Each row of a before or after table is a point. The points were changed in one or more steps. Then noise was added and the rows were shuffled. The steps act on columns, c1 being the first. Write out the steps. A step turns or swaps two columns, mirrors them in a line or flattens them onto one, adds a multiple of one to another, or multiplies or shifts one. Angles are multiples of 10 degrees, from the lower column toward the higher: turns from -170 to 170, lines from 10 to 170 but not 90. Use the fewest steps. Two steps may share a column if one is a turn and the other turns, adds or multiplies; they go together, in the order done. Otherwise the lowest column goes first.

Before (8 x 2):
37	-21
43	12
1	60
15	-39
52	-4
-33	-12
-71	6
52	-46
After (8 x 2):
6	-50
-11	-30
16	-29
18	-58
21	-17
-32	-5
0	53
16	-2
Steps: multiply c1 by 0.4; shift c2 by -10

Before (12 x 8):
11	-3	4	-27	-16	-7	-1	-14
-10	-22	-4	-5	8	2	9	-23
11	-18	3	-12	6	-18	4	95
4	7	-17	-3	-5	2	21	-23
10	-17	-4	10	-14	1	15	-11
-24	15	11	9	-21	-2	31	-8
12	-18	17	5	9	-17	3	-27
11	4	1	2	11	20	-5	3
14	13	-19	7	14	-7	-5	-14
-10	4	-13	7	-3	-18	-3	-10
13	4	-3	-4	-40	-16	-5	-15
7	1	7	-6	4	1	37	-25
After (12 x 8):
2	6	3	-11	-16	-20	-20	95
-3	-35	8	-6	-11	0	-17	-24
-20	3	5	-23	-2	-8	-2	-15
3	7	17	3	-21	-16	-16	-26
-16	-4	-5	9	-2	5	-23	-12
4	0	-13	6	13	-19	5	-11
-40	3	-2	-6	10	-16	5	-16
7	-3	-20	9	-26	-8	13	-11
12	2	-3	-6	6	0	-25	-23
-7	-22	-16	-3	0	-1	-5	-23
-6	-34	12	9	40	-1	-2	-7
3	2	2	-1	-20	19	7	5
Steps: turn c1 and c5 by -120 degrees; multiply c5 by 1.3; turn c2 and c7 by 120 degrees

Before (8 x 12):
25	-16	17	-24	0	-4	13	7	29	-9	-13	20
6	28	-15	-32	17	24	-13	-28	-5	20	21	0
-18	-40	38	14	14	19	-10	33	49	-33	31	-7
-20	-20	-15	11	11	24	-9	-14	-16	-1	-7	12
19	23	-12	6	-20	-12	-46	-22	-4	-23	-28	3
39	23	34	27	18	-6	-47	-16	20	40	-45	-47
-15	17	53	31	1	45	11	20	-33	36	-8	-43
-27	-4	-17	-29	-21	29	28	5	30	-35	-28	25
After:
48	-26	6	-4	-18	12	-43	-21	-3	-22	-63	-10
-68	-19	-15	23	-1	-6	11	6	28	-12	-26	10
-93	34	-17	-20	13	-15	-10	33	51	-32	-21	33
64	9	-11	-44	0	-33	11	21	-34	37	45	55
-36	28	2	-17	10	-19	-6	-15	-14	-1	-8	-14
28	-45	-1	-22	19	18	-52	-16	18	40	15	38
73	-17	10	23	17	-33	-12	-29	-5	21	50	-14
18	25	0	19	-22	-37	27	2	30	-39	-81	-22
Steps: turn c1 and c2 by -110 degrees; multiply c1 by 3; multiply c12 by 0.4; turn c3 and c12 by 120 degrees; turn c4 and c6 by 160 degrees; add 1.5 times c10 to c11

Before (10 x 24):
1	-11	19	0	-7	-20	53	8	24	14	12	-21	5	7	-3	3	-36	-21	7	-8	28	1	24	-5
-23	-22	22	25	20	15	6	20	-38	14	-25	-36	-4	19	-6	-5	-13	21	-27	39	-29	13	9	10
43	-26	9	-25	-11	22	38	-32	-3	-21	-7	17	10	-21	9	-19	8	6	-30	-8	-29	1	-2	-25
5	9	-1	2	-32	-16	15	-26	19	27	-45	11	25	-5	10	9	-2	21	-13	29	-23	21	-28	-32
32	-1	29	-36	-10	36	11	18	-16	10	16	-38	13	-8	-4	-20	11	-17	18	-15	21	-19	5	13
-23	-26	21	0	17	4	5	3	1	18	-11	26	25	-6	27	-34	-2	19	32	-29	-18	21	1	22
17	5	-35	-28	-39	0	16	8	-11	-18	-24	-9	-7	-16	-23	-36	-18	-23	4	12	-40	10	-6	13
-1	7	-39	-5	14	23	-2	13	-26	4	12	-17	-39	-26	12	-12	-18	-15	19	-11	8	-11	27	-19
-8	-32	-10	-41	-39	-18	49	-9	-10	-32	-42	7	-23	-30	-41	28	7	4	9	-16	12	21	3	3
-9	-18	-41	-43	-13	-17	31	-22	-2	16	-29	-14	9	20	3	-26	1	9	13	-13	-30	12	-25	6
After, 10 rows:
1	20	-12	1	-7	-21	55	7	22	-48	12	-19	7	5	-3	7	-35	-22	21	-6	30	-1	22	-6
-2	-38	6	-2	16	24	-1	14	-28	-57	12	-19	-40	-12	13	-26	-16	-14	58	-12	9	-10	27	-20
44	10	-26	-25	-13	20	39	-33	-3	-82	-8	16	9	-19	11	-20	8	5	-91	-8	-29	3	-1	-27
-23	22	-21	23	21	16	6	21	-36	-46	-25	-37	-4	-6	-7	19	-14	22	-83	40	-29	12	8	11
4	0	7	2	-31	-18	16	-27	20	-32	-45	12	26	8	9	-6	1	23	-39	28	-23	21	-28	-30
-8	-8	-32	-40	-41	-20	49	-7	-8	-92	-41	6	-20	26	-41	-30	6	4	27	-16	13	19	2	4
-9	-41	-20	-43	-12	-18	31	-23	-2	-44	-30	-14	10	-24	3	18	1	9	39	-15	-30	12	-25	6
19	-36	6	-28	-40	0	16	6	-11	-77	-23	-10	-6	-36	-22	-17	-19	-23	10	13	-39	10	-4	11
-23	21	-28	0	16	3	6	3	2	-42	-12	26	25	-34	27	-7	1	21	96	-29	-17	22	0	22
32	30	-1	-35	-11	34	11	19	-17	-50	16	-39	14	-22	-5	-9	10	-16	55	-17	22	-20	5	13
Steps: swap c2 and c3; shift c10 by -60; swap c14 and c16; multiply c19 by 3

Before:
-13	9	-39	-29	-35	-30	52	32	50	22	-57	42	-13	-50	39	27	24	-26	-46	-57	-1	17	66	-20	1	-22	-59	0	19	-14	-26	35	24	-8	-15	50	-20	-12	-2	-8	17	56	-25	21	16	-13	47	51	14	-15	1	24	-44	14	21	36	25	-28	-6	-29	42	4	-47	13
33	-37	7	-6	4	-82	-9	66	33	24	28	-21	55	1	-39	-4	-25	33	13	26	-8	-13	42	20	17	26	-22	-25	-16	-12	40	-13	22	-52	25	14	2	24	-24	5	16	-6	-34	-16	16	-39	-48	12	38	-27	22	6	2	-8	-73	18	39	-44	61	23	14	-36	40	42
66	-48	21	16	-10	19	59	7	40	-57	-19	13	-23	-41	-37	-6	26	7	-29	32	13	-32	-10	10	8	6	27	11	38	18	51	-17	-11	-12	29	-28	-26	41	39	27	-44	56	-8	27	-35	-34	1	3	23	9	-50	-45	19	46	-3	26	-26	38	60	16	29	-33	-14	-7
36	34	9	6	13	-78	34	44	-18	-47	41	7	-13	10	41	-3	-69	25	13	30	46	-35	-33	-39	67	19	23	15	-29	-38	-7	36	60	5	15	-18	17	-41	-4	-72	13	13	-48	-9	3	26	12	69	-28	47	39	1	10	-12	-18	39	-3	-20	1	-29	13	47	6	40
-11	-10	-37	25	-31	-81	71	-18	-55	42	3	-28	7	42	-17	34	14	-32	0	27	0	-43	22	27	-20	-44	-13	-59	-39	-16	56	-5	69	-30	-23	16	-66	-28	-44	14	-9	42	51	12	-39	15	-45	-24	8	-25	-23	11	-6	5	-14	-20	-49	-4	52	14	1	-28	8	19
47	-17	-31	-24	-7	-82	19	69	-39	34	-44	14	34	10	1	11	-51	-25	50	-22	10	-44	53	29	-7	6	3	-57	-36	-50	-15	-31	33	-9	-16	49	26	37	34	-76	-73	-36	37	-77	-44	-38	34	64	53	-6	-17	-4	-55	30	-77	-4	26	9	67	6	-34	-2	-39	20
46	41	35	38	-18	-18	-16	-9	10	1	-9	10	1	55	-5	21	-8	-9	-5	-19	-28	-13	-30	41	30	30	-69	-60	-7	39	-27	57	-15	-8	18	21	-3	42	17	-27	23	62	-26	-9	11	-57	-14	14	1	22	4	43	18	0	-60	4	-28	-15	6	17	-5	20	19	10
57	55	24	-13	6	17	-15	5	-45	12	19	-7	34	-50	-65	-24	6	-19	41	32	56	-15	46	13	7	6	-31	38	-10	-9	-13	47	40	-4	-74	-35	40	58	1	23	20	41	24	-16	20	26	-39	-22	22	9	-8	-35	0	37	-64	-34	-46	-19	-14	-66	22	-30	32	27
15	-44	-9	-1	-47	26	10	64	-56	36	-5	27	-2	-14	36	2	-39	-36	-28	-10	-27	12	-39	-37	22	35	17	-5	52	39	39	-25	46	-41	-70	34	-13	4	-39	14	7	-28	-36	-72	7	23	20	10	3	2	-26	-27	-7	16	24	-15	-40	-22	-24	-26	-2	5	13	-19
4	-21	-5	7	-65	-46	-6	13	34	-61	-5	-4	-31	-29	-31	43	-28	3	37	39	-4	-43	-36	-12	19	-47	-8	-2	-31	-58	20	-36	10	10	-29	9	33	-33	-1	-77	-20	66	56	24	-17	36	5	-15	-31	-24	-4	46	-2	-5	13	30	-30	28	-2	-40	1	-37	-31	-28
After:
-12	-12	-38	71	-31	-83	-37	-17	-56	39	4	-29	7	41	-17	35	16	-31	0	26	-3	-41	26	28	-16	-45	-13	-59	-41	-12	57	-3	70	-30	-23	15	-67	-27	-45	16	-8	38	50	16	-36	13	-46	-22	4	-22	-27	12	-7	4	-13	-21	-53	-3	46	12	1	-27	9	20
65	-49	24	-7	-11	19	-82	5	38	-3	-20	13	-23	-39	-38	-5	27	8	-32	30	10	-33	-14	8	10	5	28	15	39	19	50	-15	-12	-13	28	-34	-27	38	36	27	-39	56	-9	29	-35	-34	1	6	12	12	-50	-45	18	46	0	26	-27	37	50	17	29	-34	-15	-5
-16	14	-38	58	-37	-28	-21	33	52	-18	-59	42	-12	-50	40	26	27	-27	-50	-59	2	18	68	-19	1	-22	-57	-1	18	-12	-23	35	26	-9	-17	53	-20	-12	0	-7	18	56	-23	23	13	-14	45	52	9	-13	0	24	-42	12	17	39	24	-27	-15	-31	44	5	-47	13
13	-43	-10	33	-45	20	15	64	-57	13	-9	29	-1	-14	40	2	-39	-36	-29	-11	-26	11	-36	-35	21	30	16	-5	56	41	41	-27	48	-38	-68	33	-13	3	-38	14	10	-26	-38	-64	5	23	17	12	-23	2	-24	-27	-9	14	23	-17	-41	-23	-36	-25	-1	5	16	-18
8	-22	-4	-48	-64	-47	-33	9	37	-13	-6	-5	-29	-27	-33	44	-29	6	36	35	-5	-46	-35	-8	15	-49	-9	-2	-31	-59	18	-35	8	11	-28	10	32	-31	0	-79	-22	65	56	12	-17	38	7	-14	6	-26	-7	48	-5	-4	15	33	-33	28	-15	-39	0	-34	-33	-31
34	-37	4	14	4	-78	23	63	37	1	28	-19	52	0	-39	-7	-29	32	12	27	-8	-14	45	18	19	28	-21	-26	-13	-11	43	-17	24	-50	24	17	4	24	-21	7	18	-3	-36	-1	14	-36	-47	14	4	-27	22	9	5	-12	-69	18	42	-43	46	26	13	-38	39	45
50	-12	-32	43	-6	-83	10	68	-41	-12	-42	13	35	10	0	11	-49	-24	54	-24	14	-48	52	27	-9	6	3	-56	-39	-49	-14	-30	32	-10	-16	48	25	36	33	-75	-71	-34	38	-50	-46	-37	32	62	-22	-11	-16	-4	-53	26	-74	-5	21	8	53	5	-34	-2	-42	21
35	34	11	-14	11	-80	-58	42	-18	-9	38	9	-12	9	42	0	-72	22	10	31	43	-35	-33	-40	65	17	20	15	-32	-40	-5	38	61	7	13	-23	17	-40	-2	-71	16	11	-50	-18	4	26	13	70	-9	42	39	4	9	-12	-20	39	-1	-20	-11	-29	12	48	7	39
57	53	26	2	7	17	19	3	-49	-7	20	-7	35	-47	-64	-25	7	-17	42	34	55	-18	43	12	9	6	-32	32	-9	-10	-14	50	39	-6	-74	-35	44	56	5	22	21	40	27	-9	23	26	-38	-19	-5	12	-7	-34	-3	38	-67	-36	-47	-17	-23	-62	21	-28	29	28
43	41	32	-18	-16	-18	4	-10	11	33	-8	7	1	55	-4	24	-5	-9	-6	-20	-27	-13	-28	41	31	27	-66	-63	-6	39	-24	55	-16	-7	18	20	-3	40	19	-25	24	61	-25	-8	7	-54	-14	16	-8	17	0	44	18	-3	-57	4	-30	-17	-4	16	-7	20	19	11
Steps: turn c4 and c10 by 70 degrees; turn c4 and c7 by -140 degrees; flatten c44 and c49 onto the line at 20 degrees; shift c59 by -10

Before, 14 rows:
11	-24	2	-11	-27	6	7	-8	2	-5	9	2	1	-10	-8	-16	5	-21	7	26	-13	8	13	11	19	-6	7	-7	6	-2	1	-12	-14	1	-22	9	-16	0	8	5	-7	4	15	2	5	-6	-7	18	-9	3	3	-16	-3	9	7	-15	-6	2	-11	-16	20	10	-3	18
10	4	31	20	-8	-11	-1	7	11	17	-5	-12	-14	3	-14	-4	15	-5	-15	27	-10	8	13	-7	-22	7	-3	-21	-5	0	-2	-5	17	-17	11	3	0	6	-5	-10	-2	2	2	7	1	8	-6	-3	-1	16	4	7	-2	15	5	-10	-18	6	-2	-1	10	1	1	-1
0	-24	3	-4	17	-6	-10	6	-18	3	29	9	-3	-4	9	-17	3	4	15	-11	18	-18	-2	-7	-7	0	24	1	17	-2	0	3	-5	-4	-22	-11	2	12	-22	0	24	-5	3	-11	10	18	-10	-22	4	9	10	-8	18	11	-3	-8	3	17	-9	-9	5	12	9	-5
26	-17	12	8	-1	7	-11	-26	-9	-10	-5	-2	-6	-8	-20	6	-6	0	7	4	-1	5	-12	-13	20	10	8	1	8	-10	0	9	7	6	3	2	4	1	13	19	-15	2	3	-8	7	0	-15	22	-7	5	13	3	-13	-3	10	-4	8	17	18	-4	16	1	17	16
-6	-28	17	4	-10	16	-19	5	-13	1	12	-11	6	-2	10	-2	0	-17	2	14	17	-16	-4	5	19	-2	-2	-8	6	-3	0	-12	7	3	19	-20	-16	13	2	-33	3	9	-5	3	-2	6	-9	11	18	1	5	12	-10	-9	18	-16	3	4	-11	-5	25	15	7	3
13	-10	5	10	-2	-11	-22	8	-29	-5	1	-4	-25	-1	-1	-5	21	27	-9	1	1	11	22	-12	7	1	12	-8	-7	-3	-10	-8	12	3	9	-9	28	16	-3	10	8	-3	4	3	31	2	7	5	3	-8	-1	-3	-17	9	-24	-5	20	9	17	2	7	12	7	-5
1	-8	-3	-2	7	6	14	-1	-15	16	-6	-8	1	-9	5	-8	0	8	19	9	24	9	28	-9	-4	-12	16	3	14	-7	-11	-1	-11	-7	-9	6	2	-4	11	0	-5	8	13	-13	-13	-6	9	-15	0	-27	13	-6	-5	19	0	22	17	10	1	-5	11	10	-2	-3
-10	-6	14	5	-1	17	1	-2	-5	-4	0	-3	-15	4	-17	-6	-5	2	2	22	-3	-3	-3	1	-5	-10	0	11	10	10	1	-4	-13	-13	6	-4	15	2	10	-2	-2	3	31	6	-8	0	-15	19	14	16	9	-17	1	6	13	6	-4	-1	-4	4	0	11	32	3
-11	-8	26	-1	-2	-9	-9	16	1	-11	-12	-5	5	-9	-13	12	6	-28	15	-4	4	17	19	1	-2	35	13	-8	-10	-15	-11	-20	-7	-9	7	-8	19	37	-5	-5	11	4	16	-20	-18	5	8	29	5	19	-6	7	-5	-8	-35	-12	9	6	-17	1	19	16	35	20
-4	-20	13	-15	15	4	-3	-9	2	2	10	-6	16	0	10	-3	7	1	9	22	-11	5	8	-6	9	9	-4	9	5	7	-6	-25	-8	1	-8	-36	14	1	-10	14	10	14	2	-39	-12	6	-12	19	27	8	4	-16	-24	-8	-22	19	3	-28	9	-14	7	2	4	-17
-6	-9	7	1	1	0	5	2	-17	1	9	1	-19	-11	-14	8	-7	10	-7	-9	-27	-2	2	-12	-7	3	8	9	-5	12	-7	-38	-5	11	-12	22	13	-2	2	9	-4	9	6	3	4	-8	7	0	17	-2	20	-9	-17	-13	-11	20	8	9	-14	2	1	-10	4	14
-16	1	14	1	-6	-17	8	-3	-24	-27	10	-6	-14	-11	4	13	10	4	4	-12	10	1	-5	-13	-24	0	6	13	-11	8	13	1	3	-2	-10	2	-7	-4	6	-11	2	-13	17	2	-3	-20	-16	-13	18	11	9	15	-18	-1	-14	0	6	-9	-6	-6	2	2	-8	-25
19	-20	1	-1	-1	16	5	15	-10	19	-33	-20	16	-1	13	-13	31	-14	-7	-1	-5	-2	11	-6	5	-9	-2	-3	-5	2	5	-7	16	12	-11	0	4	4	-8	2	-3	-10	2	4	-26	-14	-13	-15	14	-3	-4	11	7	12	15	14	-13	17	-18	-21	-1	14	-4	24
-1	1	-13	-23	20	9	-1	-17	-8	-18	-19	8	-2	-31	-12	-18	14	-11	8	6	-9	-12	-7	1	23	-2	6	12	-18	18	-12	-9	20	-1	15	-2	-1	7	7	10	7	6	-2	-14	11	15	7	6	1	10	-10	5	4	-15	8	19	-16	11	2	-8	1	-10	13	10
After, 14 rows:
19	-19	-16	0	-1	16	-10	16	-10	19	-33	-21	16	-1	13	-12	31	11	-7	-1	-6	-3	11	-6	5	-9	2	-3	25	2	5	-18	15	12	-12	-1	4	4	-8	2	-3	-10	3	4	-26	-14	-13	-15	13	-2	-4	11	7	13	15	14	-13	18	-18	-21	0	14	-4	-18
-6	-9	-14	2	1	0	-1	2	-17	1	10	2	-19	13	-14	8	-7	-11	-7	-9	-27	-2	2	-11	-7	3	1	8	-7	12	-7	-95	-5	11	-12	23	13	-2	2	9	-4	9	8	3	4	-8	7	0	17	-2	20	-10	-17	-13	-11	19	8	8	-14	2	1	-10	4	-6
-1	0	4	-23	20	9	-3	-17	-8	-18	-20	8	-2	26	-12	-18	14	11	7	6	-10	-13	-7	1	23	-2	16	12	-29	18	-12	-23	21	-2	15	-2	-1	7	7	9	7	6	-3	-14	11	15	7	6	1	10	-10	5	4	-16	8	19	-16	11	2	-8	2	-10	12	-16
14	-10	0	11	-3	-11	29	8	-29	-5	1	-4	-25	9	-1	-6	21	-19	-10	1	1	10	21	-12	8	1	-9	-8	-1	-3	-10	-20	12	3	9	-9	28	16	-3	10	8	-2	5	2	31	2	7	5	3	-8	-1	-4	-17	10	-24	-5	20	10	16	2	7	12	7	7
-16	2	5	1	-6	-17	-7	-3	-24	-27	10	-6	-15	12	4	13	10	-7	4	-12	11	1	-4	-14	-24	0	2	13	-2	7	12	2	3	-2	-9	2	-6	-4	6	-11	3	-14	22	2	-2	-20	-17	-13	18	11	9	15	-18	-1	-14	1	6	-9	-6	-6	1	2	-8	28
1	-8	5	-2	7	6	-10	-1	-15	15	-6	-8	1	18	5	-8	0	-13	19	10	24	9	28	-9	-4	-13	-7	3	26	-7	-11	-3	-11	-7	-9	6	3	-4	11	-1	-5	8	16	-13	-13	-6	9	-15	0	-27	13	-7	-5	20	0	22	17	10	0	-5	11	10	-2	0
-9	-7	-12	5	-1	17	0	-1	-5	-4	0	-3	-15	-3	-17	-5	-4	-1	2	22	-3	-3	-3	1	-5	-10	-3	12	14	10	1	-10	-12	-13	6	-5	14	2	11	-2	-2	3	41	7	-7	0	-15	19	14	17	9	-17	1	6	13	6	-4	-1	-4	4	0	11	31	6
-4	-20	0	-15	15	4	4	-9	3	2	9	-6	16	-3	9	-3	6	0	9	22	-11	5	9	-6	9	9	3	9	14	7	-6	-63	-8	1	-8	-37	14	1	-10	15	10	14	3	-38	-11	6	-12	19	27	8	3	-16	-23	-8	-22	20	2	-28	9	-14	7	2	4	21
1	-24	1	-4	17	-6	10	5	-19	3	29	10	-3	18	9	-17	4	0	15	-11	19	-18	-3	-7	-7	1	-16	0	4	-2	0	8	-5	-4	-22	-10	2	12	-22	0	24	-6	4	-11	10	18	-10	-21	5	9	10	-8	17	11	-3	-7	3	17	-9	-8	5	12	8	5
26	-17	-19	8	-1	7	10	-26	-9	-9	-6	-2	-6	12	-19	6	-6	4	6	4	-1	5	-12	-13	20	9	0	1	12	-10	0	22	7	7	3	2	4	2	12	19	-15	2	4	-7	7	0	-15	23	-7	5	11	3	-13	-3	10	-4	7	18	18	-3	16	1	17	-4
-6	-28	-15	4	-10	16	12	5	-13	1	12	-11	7	0	10	-2	1	22	2	15	17	-16	-5	4	19	-2	2	-8	23	-3	0	-29	7	3	19	-19	-16	13	2	-33	3	9	-6	3	-2	6	-9	11	18	2	5	12	-10	-9	17	-16	2	4	-10	-5	25	15	7	8
10	-24	-14	-11	-27	5	-13	-8	2	-6	9	2	1	13	-8	-17	5	17	8	26	-13	8	13	12	20	-6	2	-7	4	-2	2	-30	-14	1	-21	10	-15	0	8	5	-7	5	19	1	5	-6	-7	18	-9	3	3	-16	-4	9	8	-15	-6	2	-11	-16	20	10	-3	-12
10	4	-23	20	-8	-11	0	7	12	17	-5	-12	-14	-4	-13	-4	16	4	-15	27	-10	7	13	-7	-22	7	0	-21	13	0	-3	-13	17	-17	11	3	0	5	-5	-9	-2	2	2	7	1	7	-6	-3	-1	15	4	8	-2	16	6	-10	-17	6	-2	-1	10	0	1	21
-11	-8	-33	-1	-2	-10	-1	15	2	-10	-12	-6	5	16	-13	12	6	29	15	-4	5	17	19	1	-2	35	-4	-8	-2	-15	-11	-50	-7	-9	7	-8	19	37	-5	-5	11	4	21	-20	-18	5	9	29	5	19	-5	7	-5	-8	-35	-12	9	6	-17	2	19	17	35	2
Steps: turn c3 and c64 by 140 degrees; turn c7 and c18 by -160 degrees; add -1.5 times c12 to c29; turn c14 and c27 by -140 degrees; multiply c32 by 2.5; multiply c43 by 1.3
